Each row is a point. The points of each table are mixes of a few directions, plus a little noise. How many directions does each table use, and how many do they share? Where both have some left over, give the other angles between the two spaces (their principal angles), to ten degrees, smallest first.

First, 4 rows:
[[ 1.6 -1.0 -1.8]
 [-3.1  5.7 -2.6]
 [ 0.3 -0.8  0.5]
 [ 1.2 -4.0  3.8]]
Second (5 x 3):
[[-6.3 -4.9 -3.1]
 [ 3.1  2.4  1.5]
 [ 1.2  0.9  0.6]
 [-1.0 -0.8 -0.5]
 [ 3.1  2.4  1.5]]
Directions: first 2, second 1, shared 0; angles 90

First, 8 rows:
[[-1.9 -0.1 -0.9 -0.2  0.4  1.1]
 [-8.5 -0.5 -4.1 -0.8  1.8  4.9]
 [ 1.1  0.1  0.5  0.1 -0.2 -0.6]
 [ 1.0  0.1  0.5  0.1 -0.2 -0.6]
 [-4.3 -0.3 -2.1 -0.4  0.9  2.5]
 [-0.1  0.0 -0.1  0.0  0.0  0.1]
 [10.9  0.7  5.2  1.0 -2.4 -6.2]
 [ 1.9  0.1  0.9  0.2 -0.4 -1.1]]
Second, 9 rows:
[[ 4.9  3.5 -1.5 -3.0  2.5 -3.9]
 [-3.2  2.0 -1.8 -1.9 -2.3  1.2]
 [-4.0 -3.7  1.5  2.5 -1.8  3.4]
 [ 4.1 -2.6 -0.8 -0.9  0.7 -0.1]
 [-4.6  3.9 -0.4  0.1 -2.0  0.4]
 [-3.2 -4.1  0.0 -0.8 -0.8  3.1]
 [-1.1  1.2  1.3  4.9 -2.8  0.9]
 [ 3.3  4.1 -0.8 -1.3  1.5 -3.4]
 [ 3.8 -4.2  2.4  0.5  5.0 -1.7]]
Directions: first 1, second 4, shared 0; angles 30

First (7 x 8):
[[ 1.0  1.0  1.9 -0.5  0.7 -1.9  1.6 -0.1]
 [-4.3 -3.0 -6.2  0.4 -0.8  4.6 -5.1  1.0]
 [ 1.7 -1.5 -1.5  3.4 -4.3  5.6 -1.4 -1.5]
 [ 1.9  1.2  2.6  0.0  0.2 -1.7  2.1 -0.5]
 [-2.3  1.6  1.5 -4.1  5.3 -6.5  1.5  1.9]
 [-2.2 -1.4 -2.9  0.0 -0.1  1.9 -2.4  0.6]
 [ 4.2  2.1  4.7  0.9 -0.8 -1.9  3.7 -1.4]]
Second (7 x 8):
[[ 2.5  3.0  1.1  2.5 -7.2  2.2  2.0  3.6]
 [-3.4 -1.2 -2.4 -2.5 -1.0 -1.8 -2.3  3.1]
 [ 3.7 -1.8  3.2  0.8 -0.7 -0.8  1.0 -4.5]
 [-2.6 -0.3 -2.0 -1.4 -0.7 -0.7 -1.5  2.7]
 [-1.3  0.7  0.5 -1.5  7.9 -2.2  1.0 -2.1]
 [ 2.7  1.1 -0.1  3.9 -4.0  5.2  0.7 -0.5]
 [-1.7 -1.5 -0.4 -1.9  5.7 -2.0 -0.8 -2.4]]
Directions: first 2, second 4, shared 2

First (10 x 11):
[[-0.6 -3.7  1.5  0.6 -2.4  0.7 -3.5  6.3 -1.7 -0.4 -1.5]
 [ 0.7  1.0 -0.2 -0.2  4.8 -4.1  2.0 -1.8 -1.0 -1.8  2.9]
 [-0.7  2.8  0.3 -1.0 -4.2  6.5 -0.7 -2.7  3.6  3.7 -3.3]
 [ 0.3  0.2  1.3 -0.5  3.1 -1.9 -0.4  1.0 -0.9 -0.9  1.4]
 [-0.4  1.5  3.7 -1.8  1.2  2.8 -3.1  2.4  1.0  1.7 -1.1]
 [ 0.9 -0.7 -0.8  0.5  5.2 -6.2  2.2 -0.5 -2.5 -3.1  3.7]
 [ 0.3 -1.6  1.7 -0.1  3.6 -3.5 -1.2  3.6 -2.3 -2.0  1.9]
 [-0.4  1.0 -4.6  1.3 -7.7  4.8  2.9 -5.9  3.1  2.5 -3.1]
 [ 0.1 -4.6 -2.5  2.3 -2.6 -2.8  0.3  3.0 -2.7 -2.3  0.3]
 [-0.1  4.1 -0.5 -1.1 -0.9  3.6  1.6 -5.4  3.3  2.6 -1.1]]
Second, 8 rows:
[[-2.4 -1.6  1.2 -0.1  1.3 -0.3  1.7 -0.6 -2.4 -2.2 -4.6]
 [ 3.8  1.1  2.8 -4.5 -2.3  2.4 -2.7 -1.5  4.8  3.3 -0.3]
 [-3.2 -3.4 -3.9  3.5  0.1 -3.7  3.4 -2.4 -3.8 -1.2 -2.2]
 [ 0.5  3.0 -2.2 -0.8  2.0 -2.0 -3.1  1.3 -0.1 -0.3  1.2]
 [-3.4 -3.5 -3.8  5.2 -0.5 -2.8  2.3 -0.8 -3.1  1.0  0.7]
 [ 1.6  0.8  3.7 -2.2 -1.6  3.6 -3.7  3.6  1.6  3.7  2.4]
 [ 0.9 -1.1 -0.8 -1.1 -0.9 -0.8  5.0 -1.0 -3.8 -5.0 -0.4]
 [ 2.1  4.8  3.0  0.0  1.9  3.7 -2.8  1.3  6.9  0.6  3.2]]
Directions: first 3, second 6, shared 1; angles 40, 50

First (9 x 12):
[[-0.3 -0.2  0.3 -5.0 -4.0  0.4  0.0  0.6  2.2 -0.9  1.8 -1.3]
 [ 0.1  0.3  0.6 -4.6 -3.3  1.2  0.9  0.6  2.4 -0.7  1.0 -1.7]
 [ 1.1  1.3  0.9  0.2  1.4  1.9  2.3  0.4  0.9  0.3 -1.8 -1.4]
 [ 0.4  0.9 -0.6 10.2  7.8 -0.2  0.3 -1.3 -4.0  1.8 -3.9  2.2]
 [ 1.4 -1.9  1.4 -4.0  0.0 -2.3  0.3  1.6 -0.2 -0.3  1.6  0.3]
 [ 0.3  2.0  0.1  2.2  1.3  2.8  1.8 -0.4  0.9  0.4 -2.3 -1.3]
 [-2.1 -0.7 -0.9 -8.3 -9.3  0.2 -2.3  0.1  3.6 -1.9  4.4 -1.4]
 [-0.5  1.9 -0.9  5.7  2.6  2.2  0.6 -1.3 -0.7  0.8 -2.8  0.0]
 [-0.4 -3.6 -0.8  3.7  3.5 -6.2 -3.9 -0.2 -5.2  0.6  2.0  4.8]]
Second (9 x 12):
[[-2.5 -1.1  0.3  8.8  2.6 -0.8 -0.8 -2.2  0.2  2.3 -2.8  2.0]
 [-3.2 -6.5  1.8  1.4 -1.6 -5.2 -3.5  0.1  1.5  1.8  2.0  3.6]
 [ 3.7  6.4 -1.2 -0.7  1.5 -0.3  3.3 -2.7 -3.8 -1.9 -0.9 -2.6]
 [ 0.8 -3.5  0.1 -2.7  1.1 -4.8 -2.5  1.7 -3.1 -0.4  3.2  2.7]
 [ 2.5 -1.2  5.7 -1.8  1.9 -3.0  5.4  0.0  2.9  1.6 -2.3 -1.8]
 [-1.5 -0.3 -4.8 -0.7 -1.0  3.5 -5.0  2.4 -2.4 -1.6  2.6  1.8]
 [-0.1  3.4 -1.6 -1.4 -3.4  0.9  0.3 -2.2  0.0 -1.4  0.6 -1.8]
 [-0.1 -1.4  2.2 -2.2 -0.9  1.2  1.7  1.4  3.4  0.7 -0.7 -1.2]
 [ 0.3  4.2 -2.6 -0.7 -0.4  8.3  1.2  1.5  1.3 -1.1 -1.8 -2.8]]
Directions: first 3, second 5, shared 3

First (11 x 18):
[[-1.5  2.2  0.3  2.0  0.6  2.5  1.3  1.9  2.1 -3.0  3.3 -0.9 -2.4 -3.1
   0.6 -1.0 -3.8 -0.8]
 [ 1.1 -1.5 -0.2 -1.4 -0.4 -1.7 -0.9 -1.3 -1.4  2.0 -2.3  0.6  1.6  2.1
  -0.4  0.7  2.6  0.5]
 [ 3.3 -4.8 -0.7 -4.3 -1.3 -5.3 -2.8 -4.1 -4.5  6.4 -7.2  2.0  5.1  6.6
  -1.3  2.1  8.1  1.6]
 [-1.7  2.5  0.4  2.3  0.7  2.8  1.5  2.1  2.4 -3.4  3.8 -1.1 -2.7 -3.5
   0.7 -1.1 -4.3 -0.8]
 [-2.3  3.4  0.5  3.1  0.9  3.8  2.0  2.9  3.2 -4.6  5.1 -1.4 -3.6 -4.7
   0.9 -1.5 -5.8 -1.1]
 [-1.1  1.6  0.3  1.4  0.4  1.8  0.9  1.4  1.5 -2.1  2.4 -0.7 -1.7 -2.2
   0.4 -0.7 -2.7 -0.5]
 [ 3.7 -5.3 -0.7 -4.8 -1.5 -6.0 -3.2 -4.6 -5.1  7.1 -8.0  2.2  5.7  7.4
  -1.5  2.4  9.1  1.8]
 [ 0.8 -1.1 -0.2 -1.1 -0.3 -1.3 -0.7 -1.0 -1.1  1.5 -1.7  0.5  1.2  1.6
  -0.3  0.5  1.9  0.4]
 [ 0.7 -1.1 -0.1 -1.0 -0.3 -1.2 -0.7 -0.9 -1.0  1.5 -1.7  0.5  1.2  1.6
  -0.3  0.5  1.9  0.4]
 [-1.7  2.5  0.4  2.3  0.7  2.8  1.6  2.2  2.4 -3.4  3.8 -1.1 -2.7 -3.5
   0.7 -1.1 -4.3 -0.8]
 [-1.1  1.6  0.2  1.5  0.5  1.8  0.9  1.4  1.5 -2.1  2.4 -0.7 -1.7 -2.2
   0.4 -0.7 -2.8 -0.5]]
Second (8 x 18):
[[  3.2  -4.9   2.9   2.4   0.9   0.7   0.2   5.6  -1.8   9.1  -0.5  -2.1
   -1.0  -0.8   0.5  -0.4  -1.4   7.4]
 [  1.4  -6.4   4.4   1.3  -1.6  -0.6  -0.2   5.2  -1.7   6.0  -2.0  -1.6
   -3.1   0.2   1.0  -2.9  -1.2   4.4]
 [ -1.1   6.2  -4.4  -1.1   1.8   0.8   0.2  -4.8   1.6  -5.2   2.2   1.4
    3.2  -0.3  -1.1   3.1   1.1  -3.8]
 [ -0.1  -2.3   1.8   0.1  -1.2  -0.6  -0.1   1.5  -0.5   0.9  -1.1  -0.3
   -1.5   0.3   0.5  -1.6  -0.3   0.4]
 [  0.6  -2.3   1.6   0.5  -0.5  -0.2  -0.1   1.9  -0.6   2.3  -0.7  -0.6
   -1.1   0.1   0.4  -1.0  -0.5   1.7]
 [ -0.7  -0.3   0.4  -0.4  -0.8  -0.4  -0.1  -0.3   0.1  -1.3  -0.5   0.2
   -0.7   0.3   0.1  -0.8   0.1  -1.1]
 [  0.3   1.9  -1.5   0.0   1.2   0.6   0.2  -1.0   0.4  -0.3   1.0   0.2
    1.4  -0.4  -0.4   1.5   0.2   0.1]
 [ -3.7   8.1  -5.2  -2.9   0.3  -0.2   0.0  -8.0   2.6 -11.5   1.6   2.7
    2.8   0.5  -1.0   2.1   2.0  -9.0]]
Directions: first 1, second 2, shared 0; angles 80

First (8 x 20):
[[ 0.2  1.0  2.4  3.4 -0.7 -1.0  0.2 -1.6  1.6 -0.7  3.8  2.7  4.3 -5.3
  -5.2 -6.0  0.2 -0.8 -3.1  0.4]
 [-1.9  0.6 -3.8 -0.7  0.7 -1.6 -0.5 -3.0  1.7  3.5 -5.3 -0.7 -2.6  2.8
   3.0  3.3  1.8  5.4 -0.9 -1.2]
 [ 0.0 -1.9  0.2  1.8 -0.3 -0.7 -0.5  1.5 -1.4  0.2 -0.5 -0.2  3.1 -4.2
  -1.5  1.2 -1.4 -1.3 -1.0  2.2]
 [ 2.2 -0.5 -1.4  2.1  5.1  1.8 -2.2  2.2  3.0  0.0  3.9  1.5 -3.6 -1.2
  -0.4  3.6 -2.1 -2.5  0.9 -3.1]
 [-2.9 -1.8 -3.6 -6.0 -3.5  1.0  4.4 -1.4  1.3  5.3 -2.7 -4.1 -0.5  4.1
   6.8  4.6  7.2  2.7  1.0  1.8]
 [-0.4  0.2  3.9  2.0 -0.2  0.5 -1.6  0.5 -2.9 -1.5 -5.9 -1.1 -2.9  3.2
   1.0 -4.0  2.4  5.0  0.1  2.8]
 [ 0.9  1.2  2.1  0.3 -1.2 -0.1  0.9 -0.2  0.1 -2.3  5.0  1.7  3.1 -2.4
  -3.4 -4.2 -1.6 -3.6 -0.4 -0.6]
 [ 1.9  1.2  0.3 -2.7  0.2  0.0 -0.5  1.8 -3.4 -4.5  1.8  0.1 -1.0  2.9
  -0.1  1.4 -6.7 -4.9  3.4 -2.4]]
Second, 11 rows:
[[  3.3  -1.6   3.7  -5.5  -7.6   2.4  -2.3   3.0  -5.4  -6.3   2.7 -11.4
    1.5  -4.6  -1.6   6.4   5.9  -2.3  -4.3  -4.0]
 [ -1.1  -0.3   2.5   1.7   1.4   0.9  -0.2  -0.2  -3.4  -1.0  -3.6  -1.7
   -0.9  -1.6   1.9  -0.3  -1.5  -0.8   4.1  -1.6]
 [ -0.4  -3.7  -2.0   1.8   1.1  -2.8   5.8  -2.2  -0.5   2.7  -3.0   3.5
    1.4  -1.0   2.3  -0.2   1.9   1.1   0.4  -2.8]
 [ -2.4   2.0  -0.4   2.1  -0.7   0.2  -2.4  -0.4  -0.8   1.1  -3.6   0.8
    2.8  -0.5  -0.9  -0.6  -4.0   0.2   0.7   5.4]
 [  2.1  -0.2  -0.5  -3.8  -6.5   0.1  -1.9   0.2  -1.4  -2.2   2.6  -4.2
    4.1  -1.0  -3.4   3.9   2.1  -1.2  -4.1  -0.7]
 [ -2.3   2.4   0.4   1.5   1.1   0.8  -2.6   0.8   0.2   0.8  -2.0   0.2
    0.2  -0.3   0.0  -1.3  -3.2   0.5   0.7   5.3]
 [  1.0  -0.2  -0.4  -0.6   2.2  -1.0   1.0  -3.0   1.0   0.5   1.9   3.5
   -1.4   3.8  -0.5  -2.0  -2.4  -1.1   4.9  -6.0]
 [ -1.4   1.1  -0.4  -0.5   1.2  -0.2  -0.8   1.9   2.1   1.3   0.7  -0.6
   -1.2  -1.0   0.7  -0.7   0.4   1.4  -2.4   4.8]
 [  2.5   3.1   2.9   4.6   4.9   5.2  -3.0   1.7   1.9  -3.4   2.3   3.6
   -6.7   5.0  -0.1  -3.7  -1.7  -1.2   3.3  -1.6]
 [  1.9  -2.0  -2.9   1.2   1.0  -1.4   4.1  -0.8   3.0   1.5   1.7   5.0
   -0.4   1.9   0.3  -0.6   3.2   1.1  -2.7  -2.0]
 [ -3.0  -0.4  -2.9  -2.6   1.9  -4.3   2.2  -0.9   3.2   5.0   0.4   1.5
    0.5  -0.7   1.3  -1.2  -0.7   2.3  -1.0   3.3]]
Directions: first 6, second 6, shared 1; angles 30, 40, 60, 70, 90
